Rows are points. Each copy is the shape, with its points in the same order, stretched, turned, moved and blurred by noise. Is it also mirrored, or only turned?

Shape:
0:  -2 -27
1:   1 -68
2:  53 -15
3:  -3  30
4:  33 -72
5:  41  74
6:  45  -6
7:  -8  -1
Copy 1, 8 rows:
0: -27  17
1: -44  52
2:  20  37
3:   8 -28
4: -18  73
5:  61 -46
6:  21  27
7: -15  -5
Copy 1 is: mirrored
Copy 2 (8 x 2):
0:  -4  37
1:  17  80
2:  31  -2
3: -32  -4
4:  41  64
5: -15 -70
6:  31   1
7: -23  26
Copy 2 is: mirrored
Copy 3, 8 rows:
0:  17  33
1:  41  59
2:  63  -8
3: -26 -20
4:  79  54
5: -16 -62
6:  44 -11
7:   0  17
Copy 3 is: mirrored

Shape, 9 rows:
0:  50  -1  70
1:  31  12 -16
2: -25  20 -17
3: -31 -15   7
4:  18  24  -8
5:  -9  18  -9
6: -33  35  -5
7: -17 -41   3
8: -17   3  57
Copy 1 (9 x 3):
0: -15  19  95
1: -40  10   8
2:   4  26 -22
3:  28  -1  16
4: -34  21   7
5:  -3  25   0
6:  22  38 -17
7:  29 -23  20
8:  40  30  59
Copy 1 is: mirrored
Copy 2:
0: -74 -60 -22
1:   6  -8 -23
2:  20  43  16
3:   8  10  39
4:   1   6 -11
5:  10  32   5
6:   3  57  14
7:  12 -21  48
8: -53   8  36
Copy 2 is: mirrored

Shape (7 x 4):
0:   9 -18  19 -11
1:  16  26 -21  44
2: -18 -34  -2   9
3:  12  12 -47  26
4:  34  44 -25  59
5: -27  -3  24 -34
6:  15  -5   9 -26
Copy 1:
0:  -9   6   1 -34
1:   9 -21  29  42
2: -30 -32  -5 -10
3:  17 -32   6  54
4:  33 -12  47  57
5: -36  34 -20 -26
6:   8   9  -5 -21
Copy 1 is: only turned
Copy 2:
0:  26 -21 -13   9
1:  -6  32  -7  70
2: -17 -29 -30  16
3: -23  45 -23  43
4:   3  54  -6  92
5:   7 -33  20 -13
6:  27  -2  -4  -3
Copy 2 is: only turned
Copy 3, 7 rows:
0:   0  43  -9   9
1:  -1   4  14  71
2: -34  10 -17   8
3:   9 -30   6  55
4:  12   6  21  95
5: -14  45  19 -18
6:  22  36   1   7
Copy 3 is: mirrored
Copy 4:
0:  -4  -3  17 -12
1:   7  27 -10  53
2: -36   3  -8   8
3: -11  47 -17  29
4:  24  35  -1  73
5:   5 -20  -7 -45
6:  11  12  25 -27
Copy 4 is: mirrored

Shape (11 x 6):
0: -14   6   6 -12 -25   1
1: -31 -42  -8   6  11   1
2:  13  -5   6  -7   7 -23
3: -31  15   2   7 -22  -7
4:  37  26   2   7 -19   9
5:  95 -27  22 -43  -2  11
6: -21  -9  -5  -6   9  17
7:  12 -33  15   6 -17  13
8:  -8  -3  28   5  17 -10
9: -16 -20   6  -6 -22  11
10:   8  15  -4   6  -7 -29
Copy 1:
0:   7  18 -12 -25   2 -12
1: -28 -34 -26  -7   3 -14
2:  14  -8  10  13  23 -14
3: -12  30 -15 -17  -4 -30
4:  23  26  25   2 -17  12
5:  73 -39  31   6  25  58
6: -22 -12  -1 -22   4  -3
7:  10 -12 -25   2  -5  22
8: -10   6   0  14  33  -4
9:   1  -2 -26 -23  -2   2
10:  13  10  10  11   5 -31
Copy 1 is: mirrored
Copy 2:
0:  -3  21 -10  12 -13  21
1:  -4 -32 -16  25   8   4
2:  35  10   2   4  -1 -13
3: -14  30 -13  35  -8  12
4:   9  38  32 -18   2   5
5:  70   4  44 -87  -1  16
6:  -3  -6 -13  12  25  15
7:  -2 -15  18  -5  -7  12
8:  29   2  13  38  -1  13
9:  -7  -8  -8   3 -10  18
10:   8  21   2  14  -8 -18
Copy 2 is: mirrored
Copy 3, 11 rows:
0: -30   4  11 -15 -18 -10
1: -27 -30 -24   5  33 -11
2:  11  -7   3  11 -12 -25
3: -38  18  12   5  -8  -5
4:   9  11  26 -11 -41  22
5:  52 -49  19 -37 -53 -13
6: -17  -4  -3 -15  20  -1
7: -20 -38   7  -4 -10   9
8:  -4 -10  25  11  14 -17
9: -36 -16  -2 -12  -4  -4
10:   2  16  10  16 -24 -14
Copy 3 is: only turned
